Each row is a point. Each copy is the shape, with its points in the same order, stretched, turned, moved and blurred by noise. Say if it was mirrored as well.

Shape, 9 rows:
[[-4.6  1.8  3.1]
 [ 3.4 -2.3 -1.8]
 [ 0.2 -1.7  1.2]
 [-0.1 -4.8 -2.9]
 [ 2.5 -4.1 -7.3]
 [ 2.8  1.9 -0.9]
 [ 2.7 -3.8 -0.4]
 [-5.1  1.8  3.8]
 [-1.6  3.8  2.1]]
Copy 1, 9 rows:
[[ 0.0 -4.9 -1.9]
 [-3.2  2.6  2.1]
 [-2.4 -1.0  1.5]
 [-4.9  2.0 -0.1]
 [-4.5  5.9 -0.8]
 [ 0.8  0.4  1.4]
 [-3.9  0.7  3.0]
 [ 0.6 -6.1 -1.5]
 [ 1.6 -2.7 -0.1]]
Copy 1 is: mirrored
Copy 2 (9 x 3):
[[-1.6  4.4  4.6]
 [ 0.4 -3.8 -3.2]
 [-1.0 -1.4  0.7]
 [ 4.0 -4.8 -0.9]
 [ 6.5 -6.1 -5.6]
 [-1.9  0.9 -3.2]
 [ 0.1 -4.5 -1.7]
 [-2.0  4.8  5.6]
 [-3.0  4.9  1.3]]
Copy 2 is: mirrored
Copy 3, 9 rows:
[[ 6.7 -1.1 -5.9]
 [-2.8 -1.2  2.9]
 [ 1.2 -2.5 -0.3]
 [-3.7 -4.1 -0.2]
 [-7.8 -1.6  2.2]
 [ 0.2  2.2  1.3]
 [-2.0 -3.3  3.0]
 [ 6.8 -1.9 -6.7]
 [ 5.3  1.8 -3.2]]
Copy 3 is: mirrored
Copy 4, 9 rows:
[[ 0.2  6.8  1.3]
 [ 0.1 -2.7  3.0]
 [ 1.9  1.0  3.1]
 [ 2.3 -1.5 -0.4]
 [-1.2 -5.3 -1.5]
 [-3.0 -1.0  3.3]
 [ 3.0 -1.9  2.5]
 [ 0.2  7.4  1.5]
 [-3.5  3.9  2.9]]
Copy 4 is: mirrored

Shape (10 x 4):
[[-0.6  0.1  2.3 -1.3]
 [-0.5 -2.1 -5.2  4.0]
 [-2.0  2.6  5.2  0.4]
 [ 0.9 -1.4  6.7  1.5]
 [ 1.2  0.6 -2.8  0.3]
 [-0.8  1.7  5.8 -2.6]
 [-0.2  0.8  0.9  4.2]
 [ 1.3  1.7 -5.5  1.6]
 [-2.4  3.5  2.8  1.0]
 [-2.8 -3.8  5.9 -1.8]]
Copy 1 (10 x 4):
[[-1.9  0.8 -1.3 -2.1]
 [ 7.7  0.1 -2.5  2.6]
 [-3.7 -1.7  2.9 -4.2]
 [-5.7 -5.8 -0.7 -0.4]
 [ 3.2  3.2  0.1  2.6]
 [-6.8  0.0  1.2 -4.2]
 [ 1.8 -3.3  1.6  0.6]
 [ 6.6  4.0  0.9  2.4]
 [-0.5 -1.9  4.0 -3.1]
 [-6.3 -1.2 -4.4 -4.2]]
Copy 1 is: mirrored
Copy 2, 10 rows:
[[ 4.3 -1.5  0.8 -0.2]
 [-6.0  0.2 -0.3  4.0]
 [ 5.1  2.2  1.8 -3.9]
 [ 3.6 -4.8  1.6 -5.4]
 [-1.0  0.9 -2.8  2.3]
 [ 7.6 -0.9  1.5 -3.1]
 [-1.3  1.0  0.1 -3.0]
 [-3.6  3.2 -4.1  2.9]
 [ 3.3  3.7  1.7 -3.6]
 [ 6.1 -5.8  6.0  0.0]]
Copy 2 is: mirrored

Shape (12 x 6):
[[ 1.1  3.0  1.9 -4.7  7.3 -3.5]
 [ 2.6  1.1  0.6 -0.9 -1.6 -6.0]
 [-4.4 -0.1  1.3  0.9  1.0  1.6]
 [-2.4 -5.9  0.6 -2.7 -2.4  0.6]
 [ 2.4 -0.7 -7.4  2.0 -2.3  1.8]
 [-5.2 -5.3  2.2 -2.1  2.0 -0.1]
 [-3.4  1.3  1.8  2.8  1.5  2.9]
 [-1.0  2.3 -6.4  1.9 -0.3 -5.5]
 [ 0.7 -3.6  0.1 -1.7  0.9  4.5]
 [-0.9 -4.2  4.1  8.6  3.2 -2.4]
 [-1.5  6.2  1.6  0.1  1.6 -0.7]
 [ 6.5 -3.3  2.3 -1.9  0.6  1.2]]
Copy 1 (12 x 6):
[[ 5.1  4.2  7.3 -4.8  2.2 -0.1]
 [ 1.0  2.5  4.0  4.7  3.7  0.5]
 [-0.8 -0.8 -0.4 -1.3 -2.1  3.3]
 [-3.3 -1.6 -2.3 -0.1 -4.2 -2.6]
 [ 1.4 -6.1 -3.4  2.7  4.1 -0.3]
 [-2.1 -1.5  1.2 -3.2 -6.6 -0.9]
 [-1.3 -1.7  0.0 -1.6  0.0  4.7]
 [ 5.3 -2.4  2.5  5.9  2.0  2.5]
 [-2.5 -2.6 -2.0 -4.3  0.3 -2.1]
 [-5.9 -6.2  8.6  1.8 -0.3  4.2]
 [ 3.1  3.7  1.6  0.0  3.2  5.4]
 [-3.4 -0.5  1.9 -2.3  5.1 -3.7]]
Copy 1 is: mirrored
Copy 2:
[[ 1.1 -0.7  0.0  3.1  3.5 -5.8]
 [ 1.2 -3.6  2.0  0.3 -2.6 -2.6]
 [-3.0  2.8 -1.1  0.9 -2.8 -1.1]
 [ 1.4 -0.7 -4.0  4.8 -1.2  3.0]
 [ 2.8  5.1  4.6 -0.1 -3.0  2.2]
 [-1.2  0.9 -4.4  6.7 -1.6 -0.5]
 [-3.8  4.0 -0.3 -0.2 -2.0 -0.5]
 [ 2.0  3.0  4.1 -2.3 -7.2 -5.5]
 [ 0.5  1.9 -1.8  4.4  3.3  4.1]
 [-6.2  0.8  3.1  6.2 -5.1 -0.5]
 [-2.4  1.2  1.6 -3.9 -1.6 -3.6]
 [ 1.3 -2.1  1.4  5.6  4.9  3.5]]
Copy 2 is: only turned
